Rows are points. The window is the flat piece filled in between its corners: a triangle in 3 columns, a solid with four corners in 4, and so on. A path goes straight from each point to the next, and from the last back to the first. After which points does the path pass through the window?

Window:
[[-49 -10 -37]
 [  5 -33  -5]
 [ 35  10 -17]]
Path:
(1): [39  5  3]
(2): [-15  19   1]
(3): [ -2 -25 -54]
(4): [ 27 -43 -28]
(5): [-10 -23   6]
(6): [-51 -18  10]
(7): [-24 -23 -54]
(8): [ 37   4 -28]
Through the window after points: 2, 4

Window (6 x 6):
[[ -6  37 -34 -35  36   8]
 [ 47  15 -31 -35  60  27]
 [-28   3  26  32 -39  41]
 [ 25  -1  20  -6  49 -12]
 [ 13  -4  44 -15 -47 -36]
 [  0  16 -59  -6  -8 -22]]
Path:
(1): [26 13 -1  8 13  3]
(2): [ 13  26  35 -10  -9 -25]
(3): [ 14 -29  14 -17 -21 -17]
(4): [-28 -20   3 -42  -1  -2]
(5): [ 25  50 -34  -3  -7   3]
(6): [ -5  26 -19  10 -17 -15]
(7): [-12   0  -6 -19 -17 -15]
(8): [ -9 -29  -7 -24  32  24]
(9): [22 41 10 25 27 10]
(10): [ 9 53  8 15 -5 10]
(11): [-12 -31  18 -25  19  16]
(12): [ 19 -10  -3 -21  33   0]
Through the window after points: 2

Window:
[[  9  26 -11 -12  14   9 -29   1]
 [ 60  10  12   6  27  25 -50  12]
 [  7   4 -18   3 -26  -6  -3   1]
 [ 11   9 -20 -11 -18  11  33   7]
 [-12   0  -1 -18 -23  17   1 -10]
 [-10 -10  27 -17  15 -40  10 -13]
 [ 13  -9 -19 -40 -25 -15  22  -2]
 [ -1  20  -4 -21 -33  -9  23 -27]]
Path:
(1): [ 29  -8 -23   6   2  28  -1 -18]
(2): [ 10  33   0 -28 -18   6  -9  28]
(3): [  3  28  30 -10 -18  -1   2  21]
(4): [  9   5 -18  -6  -8   3   0 -20]
(5): [ 14  -3  -6 -12  17  23 -13 -21]
(6): [ 27  24  14  -7 -18 -10  -9  31]
(7): [ -6  23   0 -16 -19 -18   9  15]
(8): [  0   0 -11 -19 -17  -3   9 -23]
Through the window after points: none

Window:
[[ 22   3 -22  -3   6 -19  14   0 -35  16   3]
 [ -5 -29 -45  -1  24  -1 -17 -31 -26  -3  29]
 [-36  15  41   8 -12  11   7  40   3  -7   1]
 [ 24  -7 -60  11  30 -19  -3 -18  11   2  17]
 [ 25 -22  -3   5  -4  -6  21 -34  -7  -3 -16]
 [-35 -12  43 -31  18   6  -1  36  13  18  -2]
 [-36  13  36  -5  -9   2 -32  19  10  31  -5]
 [-22 -11 -30 -20   2 -34  -2 -15  -4  -7   1]
 [-20  23  25 -36   5  17 -19  14   3  -8  -5]
 [ 15  12  37  -2 -11 -21  18  -3   0   6  32]
 [ -3   2 -30  -6   9   1  35 -41  -8  18   8]]
Path:
(1): [  3  -3   2 -10  -2   3   5   6   5   9   7]
(2): [ -7 -20 -16 -37 -28   5  10   0  26  -5  33]
(3): [ -7   3  13  16  29 -15  -7 -21 -17   6  -6]
(4): [-15  15 -16  14  35 -26   9 -45  -7  -1 -10]
(5): [  6  -7 -17 -10   1   1  10  -2  -1  14  14]
(6): [ 19  -8   1 -17 -16  10   4  18  -1  27   2]
(7): [-15   3  -9 -13  29 -19  -6 -22 -12  -4   4]
(8): [-37  20   5  -3  34  -3  -2   1  -7  -2 -13]
(9): [  1  -7  -7 -20 -10   6  -7   0  -1   6   8]
(10): [  3  -9 -16  -4  -8 -10  10  -8   0   8  13]
(11): [ -1  -5  -8   7  25 -18   4 -19 -10   4  10]
(12): [  8  -1 -13  13  37 -18   4 -35 -14  12   8]
(13): [ -2 -20 -22 -27 -28   7  -3  22 -24  -2  10]
(14): [ -1  -7  -8 -10  -5  -4   1  -6  -7   9  15]
(15): [-25   1   7  10  44 -20 -10 -27  -6  -2   5]
(16): [-26   0  14  23  41 -11 -16 -20 -19  -2   6]
Through the window after points: 4, 12, 14

Window:
[[-46 -50   5  -2   5  30 -32  26  12   0 -17  14  -8 -10]
 [-60   6  11 -28 -23 -31  37   2  48  -2 -12  24  13   9]
 [ -6 -15 -18   1 -52  -1 -29   7   6 -44  19  17  -5 -16]
 [  9  11  15 -33  30  -5  -5 -19  -8  -5   7  41   3  -9]
 [ 22 -30  -4 -24 -16 -18  -4  30   1  13   9 -28 -13   6]
 [  3 -21  31  -2   6  -7  37  16  21  -8   6 -14   3   9]
 [ 14  -3 -14  23 -45  15 -15  21 -24  23 -30  -9  11  -3]
 [ 15 -12  -4   0  17  -1 -18  15   1  -3   3  14  29  20]
 [-23  -2  26 -24 -11 -29  -6 -41 -18 -41  16   4   2  12]
 [-47  15   7 -25  20   4  10  44 -27 -26   8  10 -15  14]
 [ 13  22 -27  14  38  -7  11  24  33 -16 -16  15 -24  33]
 [-33  38 -24   9 -51   4  25 -10 -32  22  28 -37  32  -5]
 [-25  -9  42 -14   0  36 -46  11  21  22 -22 -10  38 -15]
 [-19  22 -10  23 -33 -28  -3  26  -9  12  34  -6  -6   2]]
Path:
(1): [ -4  11  15  -8  -3   7   5 -14   9  -1   9  19   1  41]
(2): [  4  16   6 -24 -20  15   1   9  -1  19  11  32 -16  25]
(3): [ -7   1   3 -10  31 -17  -3  -5  -1 -21  -1  12  12 -14]
(4): [-24   5  10   4 -10  -9  -8  15  -5   3   4 -17  22 -18]
(5): [ -4  -5 -12 -15 -35  27   4  -6   0  13   9   8 -12  37]
(6): [  2 -11  -1 -11 -33  25   3   1  11  12  31  25  -6  20]
(7): [-31  17  -3  -4  20 -41 -12  19   1 -22 -31  -4  12 -15]
(8): [-10   1  -4  -6  24 -16   1  16   2 -15  -9  -1  11 -13]
(9): [-16   7   2  -4  -4  12  -3  22  14  -6   0  13 -13  27]
(10): [ -8   0   4  -4 -17   9   3  13  12   6  24   9   1  26]
(11): [-25   3  -9   2 -20 -22  -2   7  -9 -11 -12 -25  13 -18]
(12): [-20 -10  -1 -11   7 -15 -10  17   7 -15  -9   1   4 -20]
Through the window after points: 2, 4, 8, 12

Window:
[[ -7  -3  13 -12 -22  15 -19  20 -11  -6  10 -15 -11  -8]
 [ 15 -12  -4 -10   2  -5  -1   4 -14  12 -21 -30   0  19]
 [  6   6  20   4 -13   4 -23   8  27  -8  16 -25   0  -6]
 [-38  -2  33  47 -47  -9 -10   7  -2 -16  20 -17 -16 -25]
 [  7  -9 -27  20  18  22 -16   3 -13   1 -10   5 -23  46]
 [  7 -14  -7 -12  -3   3 -14 -14  -5  15  13   2 -17  20]
 [ 34  -7  -5   0  -3   5  -1 -10   2 -21   6  16  -4 -16]
 [ -2 -10  25   2   2 -13  -9  21  -9  10 -13  12  -6   7]
 [  1 -27   3  10  21  11  14   9   9  -1  -9 -10 -22   1]
 [ 13  39 -48 -32   0  -7 -13 -43  24 -42   5  29 -15 -22]
 [ 21  22  13  -7   0  27 -10  -9   2   7  -6  -7 -28  17]
 [  0   4 -10   0  -1   6  12   6  -5   3  13   3   1  19]
 [ -3   1  13  23  60 -24   0   7 -28  -1   1 -17 -13 -17]
 [  2  14  24 -15  45  30 -22 -26  -5   7 -23 -35  17  -1]]
Path:
(1): [ -2  -6  18   7  -1  -5  -8   5 -10 -13   6  -2 -10   4]
(2): [ -7   1   6  15  16  -5  -4  10  -1  19 -10 -11  -9 -13]
(3): [  7   5 -16  -1  -1  10 -16   0   6   5  -6  -5  -8  -8]
(4): [ -9   4  37  11  22   5  11  -9 -13 -39   7 -11  -6  18]
(5): [ -5   4  29  -9  -2  -3  -5  -8  13 -26  -6 -17 -13  24]
(6): [ 12  -6 -15  21   8  11 -16  15  -3  22  18  -7  -7 -30]
(7): [  1  -7 -17  23 -12  -2 -16  -8  -7  30  -8  11  -8  -6]
(8): [  2   0  11  -8  11   1  -1   7  -1 -32   8 -16  -9   6]
(9): [  0  -3  13 -12  12   2 -10  -4  -4 -18   0  -6 -12  15]
(10): [ 13   9  -6   2   0  16  -5  -6  -6  12  -4   0 -20   4]
(11): [  2 -15  -8  10  15  11  -1   5  -4  21  -3 -13  -1  -5]
(12): [  7  -1  10   3  -4  -5  -8  -2   2 -29   6   0 -12  -1]
Through the window after points: 1, 5

Window, 14 rows:
[[ 14 -10 -54  10 -21  18   9 -10 -20 -12   5  26  -6  25]
 [-21  10  17  -5  -8  34   2  17  25 -26  -4  21 -17   8]
 [-13  19 -11   3   5  14  -8  14   8 -26 -17 -22  23  26]
 [-31 -11  52 -21  20  -1   8 -21   8 -20 -42 -22  20 -45]
 [ 24  19  14  48   2  -9  11 -35 -19   9  21 -10   7  15]
 [ 11   0  32 -14  25   5  -3  36   7 -23 -20 -29  -6 -34]
 [ -1   5 -26 -25 -49   1  -4  -3 -16 -35   3  13 -22  56]
 [-24  12  43  29 -10  -4  -3  11   5  -1 -50 -14 -12 -48]
 [ 16  23 -22 -16 -20  11  37  13  17 -32 -21   9  -6  35]
 [-14  19  -4  -8  24   6   6 -15  14  -8 -16 -34 -24   1]
 [-22  23  11  35 -25  -6  28 -29   3  34  40 -60  22 -24]
 [  4 -10 -15 -15   0   8  16  23 -11   5 -16  18 -11  57]
 [ -7  17  15 -14  12 -19 -14   9  38   2 -19  -6   9 -24]
 [ 48  20  10  34 -20  35  -7 -17   9  45  -1 -31   7   7]]
Path:
(1): [-20  28  19  -1  -6  20  16  -5 -20   2 -31   2 -20 -19]
(2): [ 13 -15   6   5  -1  -9  -2   2  26  -4  -1 -20   7   6]
(3): [ 11 -26  -9   8 -19   7   4  11  14 -24 -12   1 -26  27]
(4): [  2  37 -27 -11   0  14  25  -6 -22   8  -4  15  19  21]
(5): [-18  43  -6 -33   8 -10  10 -23 -35  -6 -37  -1  19   9]
(6): [ -3 -19   8  31 -11  15   7  23  38 -18  12 -19 -16  -4]
(7): [ -4  -4  -3  15   5 -23  25  -7  37 -17 -13 -26   1  -2]
(8): [ -6  21  16  -4  -6  20  -5  10  -4  -4 -12 -14   3   9]
(9): [-24  34 -12 -38   8   0  10 -18 -15   1  -8  18   6 -11]
(10): [ 15 -20  24  33  -5   6   3   5  17 -12 -15 -23   0  10]
(11): [  7  -7 -12  19  -9  13  13  -9  15 -11  -6 -12  -4  12]
(12): [-11  32   5 -14   2   7  -4  -3 -42  -1  -6   1   2  -1]
(13): [ -3  33   0   8   3  21  -1  -4 -18  -1  -1 -10  14  -1]
(14): [ 10 -40  15   2 -17  -5  22   5  37 -27 -24 -10 -31  17]
(15): [ -7  -9  -6  11  12  10  17   7  28 -11  -5 -39   0  15]
(16): [ -4  46   3 -34  -4   2 -14 -11 -36   3 -31  40 -25  13]
Through the window after points: 3, 9, 15

Window:
[[-16  -4 -14   7  12  -7 -13  40  -6  24  26 -41   0   4]
 [-10  10 -49   3  -8  14 -20  31  14  32 -13 -24  47 -19]
 [ 30  19  22   7  31 -16  -1   5  -9   0   2 -11  48 -19]
 [ 21 -25 -24 -17 -16 -23  -5  24   2 -12 -25  -9 -34 -21]
 [ 11  38  12   2 -40 -19 -25  16  -8 -24 -41  48  -5 -15]
 [ 10  39 -24  -3  -5  -8  33  14  -8   6   5   9  17   2]
 [ 27 -43   8  17  34  21  11  13  22 -37 -14   6   8   9]
 [ -2  35 -10  10 -25 -24  15 -16  39  13 -38 -11 -21  -4]
 [ 21 -30  -7  19  -7  14  29  -5  -6  30  30  -4 -25 -19]
 [-17  26   9 -14  36  34  -7   6  -8   3  27  17  -2 -60]
 [ -9 -17 -21  -4  32 -12   0  39  19  36 -20  15  29  10]
 [  4 -29 -47  -2  20  -5 -34  21  35  23  39 -17 -19  -7]
 [ 43  29   1 -19 -27  -2  -6 -10 -34  13 -18 -19 -19  15]
 [ 24 -10  52 -42 -28   5   8   2 -10 -46  -9  45   9 -12]]
Path:
(1): [ 13  11   1   7  11 -13   6  37  26  25 -21   9   7   1]
(2): [-14 -23 -30 -11  18  -1  -4  -4  -3   5  -5  -1  23  -3]
(3): [  9 -13 -23   1   0   0   5 -15 -16  -3  17  -3   3 -11]
(4): [ 21  17   8   6  -6   3  31  37  15  31  -2   8 -12 -12]
(5): [ 22  13  17  -3  -3   6  10  39  29  13 -32   5  -7 -12]
(6): [-12   0 -41   9   3 -23   5 -35  -5  -8  11  -5  13   7]
(7): [-10  10 -10  -2   4  -9  -8 -14   0  11  -9  -6  19 -12]
(8): [22 14  0  7 -1 12 11 40 19  9  8  3 -8 -5]
(9): [ 22  16 -10   2   4   5  -2  39   8  12  -1  -4 -10 -16]
(10): [ -6 -16 -24  -5   6 -21  -1 -18  -9   7  -7 -15   8   1]
(11): [ -8  11 -30   3   3  -9  -2  -8  -4  13  -3  -3   1  -2]
(12): [ 14  11  -1   6  -1  -2   6  28  18  16  -7 -12  -6 -15]
Through the window after points: 1, 3, 5

Window:
[[-10   7 -60  31   7  16   8  41  23 -19   4  -6  14 -10]
 [ -2 -12  -7  -6   9  -4   6  28 -23  25   3   2  -3 -21]
 [ -9 -31 -26  -9 -16  30 -11   3   9   5   3  -7   7  16]
 [ -9  -9  29 -16   7   8 -33  -1  -4   9  -1  19  -8   0]
 [-19 -11  11   9  -8  11  -3 -34   8   0  13 -57  26 -17]
 [-24  -3 -18 -22  12  -9  -8 -24 -11  24   9  -4  -7 -14]
 [ -1 -19   4 -16  26  -2 -12   5 -38 -20  16   2  -4   2]
 [ 23  27   5  -6  -7  24  -6  -8   0  -4   9  -3 -29   0]
 [ 24 -39  60 -20  58  39  12  10  -5 -19 -32  26 -16  10]
 [ 25  21   0   0  14  -8  -1   2  17  32  12 -14 -16  28]
 [-12  -1   7  -4 -11  22   2 -11  -9  -2 -16   6  11  23]
 [ 30  17   9   8  14   9  11 -27   5  18  34  -3  18 -11]
 [  2 -15  18 -18  -7 -16   4 -16   3  -3   5   5  -4 -11]
 [-25  -2 -10  17  -9  -9  -1 -14 -16  11  35   3 -24 -14]]
Path:
(1): [  2  -8 -24   4  17   5 -14  -6   0  -4  -4  -3   0  -5]
(2): [-6  2 -1  1 -5 13 18 13 -5  3 24 -6  0  4]
(3): [-7 -6  5 -3  5 13  6  3  0 16 20 -3  1 -4]
(4): [ 18   4  -8   4  16  -9 -16 -27  -3 -10   6 -15  -3 -12]
(5): [ 22 -34  10   3  32  21  -2 -12 -20   1 -20  -1  -9   0]
(6): [  0 -11  27 -21  26  16   4   6   1  -4  -1  12  -8   4]
(7): [-13   4   2  -3   5   2  13   2 -14   4  35 -11  -8   7]
(8): [ -5 -24 -10  20 -14   6 -38 -38  10  14 -19   8  -1 -37]
(9): [  7 -12   3   9  10   2  -4 -11  -6   1  -3  -1   2  -5]
(10): [-10   9  -3 -22   0  21   1  -2   8   7  11 -14  12   6]
(11): [-23  19  -9  -9 -10  -3  -1   6  15   9  34  -5  11  -8]
(12): [ 13 -23  -3   3  11   9 -12 -13 -24  13 -12  -3 -16  -3]
Through the window after points: 5, 7

Window, 14 rows:
[[-32  12  18 -13  -7  -9   7   6  -3  18 -10  -7   6 -31]
 [ 47   9  28  11 -20   7  23  -1  26  -8 -39   1  -3  -1]
 [-40  27 -10 -34 -10  23 -23 -32  10  -6  -6  18 -19 -14]
 [ -6  -2  -4   9   2   4  22  -3 -23 -19   4  23  50 -15]
 [ -4   0 -12 -23  10  -4 -27 -20  32  -2 -16   9  26  28]
 [  4   3  -5  -2  22  40   5  -5  -7  20 -39  -5 -25  41]
 [-47  -5   3   8  -6 -26  -6  13   2 -16  12  -1  -1  14]
 [-24  20 -14  29 -30  15  13 -20  26  39 -17   5  12   2]
 [-15  45  19   3  19  14 -13  18 -39  18 -29  -4 -10  13]
 [ -6   8  -4   0 -14  -7   3  35  17  11 -23  25  -5 -41]
 [-16  20 -13  18   9  13  -5  -9 -38 -18  19 -19 -24 -60]
 [-36 -17  -4  11 -37 -21  -6   0  -7 -17 -16  -9  22  -6]
 [ -5  -4 -12   6  -2 -10  -1 -21 -22   3   4  22  -8 -23]
 [ 12  27  -9 -36 -26  13   7  24  -8  22 -23  -5 -18  13]]
Path:
(1): [ -3   0   0   9 -14  16  -3   6   3  10   1   3   2  -4]
(2): [ -1  -5  13  -6 -12  14   0  -3   8  13 -11  -1   4 -18]
(3): [-26  32 -11   6  -5 -24  15   9 -13 -19 -19  17  10  -7]
(4): [-13  18  -2  -2   6  -7   3  -3 -21 -12 -14  -5  -8 -20]
(5): [-15  25   4  18 -18  49 -24  21 -18  41   5   0  -6   0]
(6): [ -6   8   6   2 -18   4 -13  -2  -5  26  10   4   4  -8]
(7): [-44  17 -17  13  -2   4  47   4   2 -27 -52   2  -7  -9]
(8): [-29  24   0  -3   9 -27   7  -7   4 -14 -37  19   2 -37]
Through the window after points: 2, 4
